Each row is a point. The points of each table are mixes of a few directions, plus a little noise. How many directions does each table use, and how many do they share? Where both have some left over, give the other angles between the two spaces (their principal angles), to ten degrees, smallest first.
In the rows, 128 means zero.

First, 5 rows:
[[153 132  86]
 [131 124  89]
 [106 124 162]
 [ 86 116 160]
 [163 143 144]]
Second (5 x 3):
[[103 138 145]
 [ 93 139 113]
 [187 108 145]
 [165 113 108]
 [ 92 141 130]]
Directions: first 2, second 2, shared 1; angles 40

First:
[[112 114 114 139 138 105 110 106]
 [ 97 129 110 132 139  97 116 126]
 [153 147 149 112 114 162 154 158]
 [ 76 131  98 133 147  77 109 128]
 [125 151 134 113 123 136 146 162]
 [102 113 108 141 142  95 105 104]
 [ 98 137 114 126 137 102 123 139]
 [200  93 159 140 110 185 130  84]
 [189 135 167 115 103 193 160 145]]
Second (10 x 8):
[[104 125 112 134 138 102 115 121]
 [151 131 142 123 119 152 140 135]
 [112 126 118 132 135 111 120 123]
 [ 94 123 106 136 142  91 110 118]
 [103 125 112 134 138 101 115 121]
 [111 126 117 132 135 110 119 123]
 [231 141 194 105  86 238 183 159]
 [104 125 112 133 138 102 115 121]
 [171 134 155 118 110 174 151 141]
 [100 124 110 134 140  98 113 119]]
Directions: first 2, second 1, shared 1

First (11 x 11):
[[143 142 141 101 132 139 107 140 124 130 117]
 [ 97 132 123 118 127 134 156 146 121 122 127]
 [120 151 148 126 107 129 122 129 143 118 135]
 [127 157 145  64 135 156 114 172 116 127 104]
 [139 151 173 124 127 147 124 106  97 119 122]
 [141 134 145 101 147 149 124 133  93 130 109]
 [101  94  98 202 114  95 167  90 147 125 160]
 [167  95 109 213 108  80  96  65 180 136 163]
 [140 116 120 175 110 101 115  96 161 128 150]
 [120  85  72 100 176 135 156 167  97 149 104]
 [113 151 135  85 126 144 127 165 129 124 116]]
Second:
[[ 95 123 148 176 121 129 182  84  92 112 144]
 [107 129 160 195 107 121 168  64 106 109 154]
 [137 110  86 105 141 119 110 164 154 144 119]
 [144 129 127  86 152 146 114 153 107 137 104]
 [150 130 151 153 123 125 115  92 121 126 134]
 [124 152 113  65 119 133  94 196 173 132 116]
 [151 111  93  92 151 127 101 165 141 147 110]
 [115 139 147 153 109 124 139 106 131 116 142]]
Directions: first 4, second 4, shared 4

First:
[[ 76 126 121 141  95 107 109 133 147 148 150 122 177  89 155 117 103 172]
 [114 124 134  92 157 147 108 136 104  91 134 101 118 112 134 154 145 107]
 [135 141 135  92 130 118  85 141  98 108 141 103 128  74 133 140 130 105]
 [107 132 106 193 114  91 186 126 154 164 130 152 151 133 150 137 154 108]
 [106 104 134 142 169 137 222 115 101 116  65 152 157 135 167 169 159 106]
 [163 131 127 149 106 127 129 120 149 155 130 155 112 155 101  90  97 157]
 [180 130 139 113 125 148 122 114 137 127  90 130  95 195  87 112 133 127]
 [184 147 116 154 118 119 110 137 140 150 184 154  74 128  90  90 100 123]
 [ 63 104 127 106 156 170 114 132 135  95 152 102 131 139 145 145 128 155]
 [152 140 140  99 109 116  95 127 116 126 102 109 137 120 118 126 132 120]]
Second, 8 rows:
[[143 126 126 131 138 135 133 131 117 124 146 144 109 114 124 119 109 128]
 [120 137 154 132 156 114 137 132 153 164 102 116 152 159 116 148 178 135]
 [124 130 146 109 161 126 147 134 113 122 113 124 128 142 100 137 139 128]
 [119 123 124 100 129 134 136 130  96  90 121 122 122 125 111 125 107 121]
 [ 64 133 127 119  76 102 104 116 175 142  58  64 205 180 152 161 197 126]
 [144 116  80 145  63 147  99 116 115  95 177 148  99  76 170  95  58 121]
 [152 134 132 170 131 125 118 127 165 178 150 147 124 122 150 126 143 138]
 [157 125 135 118 169 142 150 138  90 110 156 158  86 106 100 114  92 127]]
Directions: first 6, second 3, shared 1; angles 40, 60

First, 8 rows:
[[143 154 136 127 122 152 116 129  90  98 172 116 145 144 110 131  95 181
  150 118 106  73  83 125]
 [165 167 146 125 113 138  88 134 109 122 187 109 136 125  83 153  95 167
  141 117 150  86 108 142]
 [119 151 117 134 116 148 116 127 121 112 147 139 153 144 113 127 113 144
  128 125 116 103 110 120]
 [140  72 140 130 146 105 147 145 141 126  68 103  85  95 173 118 148 105
  120 126 132 165 159 150]
 [121 139 127 115 135 110 144 106 141 155 138 134 128 133 116 138 143 105
  125 139 140 147 134 124]
 [121  75 140 113 161  95 181 119 127 153  83 121  86 118 179 113 164 101
  139 139 119 172 144 123]
 [100 104 101 131 143 111 168 113 178 112  57 121 131 119 154 121 157  68
   83 137 112 171 153 149]
 [114 162 117 149  88 165  64 151 117 145 171 181 158 146  97 123 109 153
  138 123 149 106 133  92]]
Second (9 x 24):
[[168 122 111 153 147  99  97 104 134 125 147 145 142 143 138 119 128 143
  124 156  91 127 140 115]
 [ 97 133 142 108 112 152 152 147 123 130 112 114 116 116 119 135 127 116
  131 106 156 129 118 138]
 [ 89 134 145 105 109 157 158 152 122 132 109 111 114 113 118 136 127 113
  133 101 164 129 116 141]
 [ 76 136 152  96 103 167 168 159 120 132 103 106 109 109 114 139 128 108
  134  92 175 129 112 145]
 [108 130 137 116 118 143 143 140 125 130 118 120 120 121 123 132 128 120
  130 114 146 128 122 134]
 [158 124 115 147 143 106 105 110 133 126 142 140 138 140 136 122 128 139
  125 149 100 127 137 118]
 [249 111  74 204 186  39  35  55 147 120 187 178 171 174 159 101 129 174
  116 213  18 125 166  89]
 [117 129 134 121 123 137 137 135 127 129 123 123 124 124 125 130 127 123
  129 120 139 129 124 132]
 [ 92 133 144 106 110 155 156 150 122 130 111 113 115 114 119 135 128 114
  131 103 161 128 116 140]]
Directions: first 5, second 1, shared 0; angles 80

First, 11 rows:
[[136 126  96 120  95 143 139 133  79 130 121 102 116 118  99 129 112  96
  132 157 130 124 124 118 133 127 137 135 114 129 132 133]
 [181 160 125 139 145 132 115 189 151  85 134 140 106 135 139 105 159 135
  154  70 157 116 122 179 122 147 102 124 118 123  85 105]
 [136 141 127 114 161  84 105 140 116 150 156 162 123 146 209 102 154 163
  114 148 109 129 156 124 119  90 120 142 125 157 132 114]
 [141 131 120 149 136  78 128 135 164 136 144 120 149 133 147 131 163 139
  113 142 137 138 140 149  95 107 131 132 124 121 141 118]
 [132 117 127 162 127  64 138 112 196 142 141  99 174 131 127 146 167 136
  112 151 143 147 141 148  79 109 142 127 128 101 158 122]
 [127 131 119 139 120 130 135 137 126 123 125 121 127 120 114 134 131 117
  117 130 131 127 121 135 128 125 130 128 125 130 128 130]
 [139  91 160  59 132 118 102  50 126 167 136 114 145 170 161 105  97 159
  208 157 120 132 168  67 118 154 129 122 140  88 148 128]
 [100 129 123 113 121 169 132 127  71 130 116 145 104 114 120 129  95 114
  111 135 106 120 115 103 164 126 130 132 130 157 123 142]
 [105 129 130 130 110 197 144 134  98 103 100 131 105 105  74 142  90  99
  124  99 127 117  95 123 168 155 127 120 133 137 108 145]
 [ 54 104 166 133 156 111 130  72 153 168 130 162 158 126 158 151 117 159
   77 150  88 144 134  90 139  99 143 125 156 151 163 147]
 [158 149 113 151 106 182 144 178 127  72 105 111 101 108  61 133 124  90
  146  71 161 114  91 171 142 168 116 119 117 116  87 125]]
Second (9 x 32):
[[122 148 101 117 131  96 108 119 123 113 164 114 133 134 156 145 121 175
  105  85 160 138 135 112 129 115  92 111 148 144 132 133]
 [123 135 135 119 137 129 113 117 151 110 139 125 135 132 136 138 119 160
  130  79 152 135 124 120 137 142 103 110 149 125 116 135]
 [160 132 112 151 148 105 114 130 129 126 137 145 125 125 157 143 142 121
  113 110 117 136 135 143 139 145 157 104 137 122 119 105]
 [144 120 139 143 145 129 126 118 133 128 125 148 121 133 133 134 131 119
  134 113 107 124 131 140 135 148 155 111 132 117 127 111]
 [159 129 106 151 141 101 121 131 111 136 137 144 121 126 153 139 144 111
  109 133 106 132 138 144 132 132 164 113 127 128 131 103]
 [131 107 155 131  89 190 168 193 150 155  52 117 143  89  69  82 152  34
  157 249 116 129 102 149 119 133 155 198  80 107  93 151]
 [123 135 128 116 102 151 133 172 158 126 102 101 151  99 111 111 138 109
  130 163 166 145 110 126 127 129 101 161 119 124  91 158]
 [ 65  98 190 101 133 170 156  51 102 132 130 144  98 180  76 117  78 162
  179 107  86  78 134 103 111 115 117 126 123 130 194 130]
 [125 146  85 123 125  83 114 121  95 126 168 113 125 134 159 142 127 161
   94 115 144 133 142 114 122  95 108 118 136 154 149 126]]
Directions: first 5, second 4, shared 1; angles 50, 60, 90

First, 9 rows:
[[137 124 136 123 129 140 127 105 108  86 138 137 140 120 159 126 131 102
  123 150 128 104 126 133 139  91  84 115 118 131 121 121]
 [137  79 137 129  93 171 144 135 138 121 157 128 183 141 132 213 176 104
  128 146  81 145 152 110 164 129 114 122 132 139 126 138]
 [ 69 177 149 129  92 122 128 183 150 192 167 134 153 177  76  79 131 154
  114 128  90 172 122 135 112 137 188 152 149 120  68 108]
 [140 128 120 129 156 112 121 119 122 124 103 127  94 105 131 119 119 134
  133 115 155 115 115 129 121 138 129 124 127 128 155 131]
 [172  76 126 131 183 126 120 112 111 103  90 138  81  60 145 191 168 110
  137 117 157 101  97 114 156 148 111 101 134 146 208 137]
 [127 146 110 127 113 121 133 114 136 129 122 111 135 152 133  99  85 142
  133 123 137 130 155 135 105 125 126 141 113 116 108 136]
 [116 168 107 124  97 121 135 109 137 125 132 106 148 173 137  68  62 145
  130 129 135 130 167 143  92 109 120 148 105 108  80 132]
 [145 118 140 123 145 139 122  98  97  70 132 144 128 101 169 129 139  92
  123 152 137  90 112 133 145  85  71 106 119 135 136 118]
 [109 137 127 136 146 101 122 177 154 203 110 126  90 123  69 128 143 169
  132  91 131 164 106 120 117 191 209 143 155 129 151 130]]
Second:
[[129 137 103 112 154 140 146 150 143 164 106 119  96 142 110 155 114 148
  145 112 138 173 186 115 150 185 137 157 141 126 163 152]
 [149 137  72 157 115 154 163 133 173 184  96 103 150 188 100 162 122 212
  173 109 133 183 162  90 101 183 197 166 107 165 175 185]
 [132 122 138 142  98 127 122 104 121  97 145 129 166 134 149 113 130 118
  120 145 118  98 100 134 109  81 115 112 108 132  98 120]
 [132 159 128 116 169 157 138 123 100 102 127 156 108 128 150 119 140 121
  135 154 144 131 138 122 159 114  85 133 130 151 161 130]
 [112 116 164 136 142  83  96 150 121 145 129 142  96  78 101 107 157 117
  106 110 131 100  48 141 116 128 165 103 152 119 123  95]
 [131 117 135 153  97 118 121 112 134 119 137 123 164 132 130 116 136 138
  125 132 118 103  83 129  95  99 151 113 112 135 106 124]
 [118 125 133  77 140 141 130 129 111 100 140 125 106 119 151 139  91  68
  116 136 127 137 218 146 178 137  49 136 146  80 108 118]
 [120 111 153 131 109 103 107 122 120 111 144 129 140 105 133 112 132 100
  106 129 119  95  91 145 115  99 123 105 130 109  92 102]]
Directions: first 4, second 4, shared 2; angles 70, 90
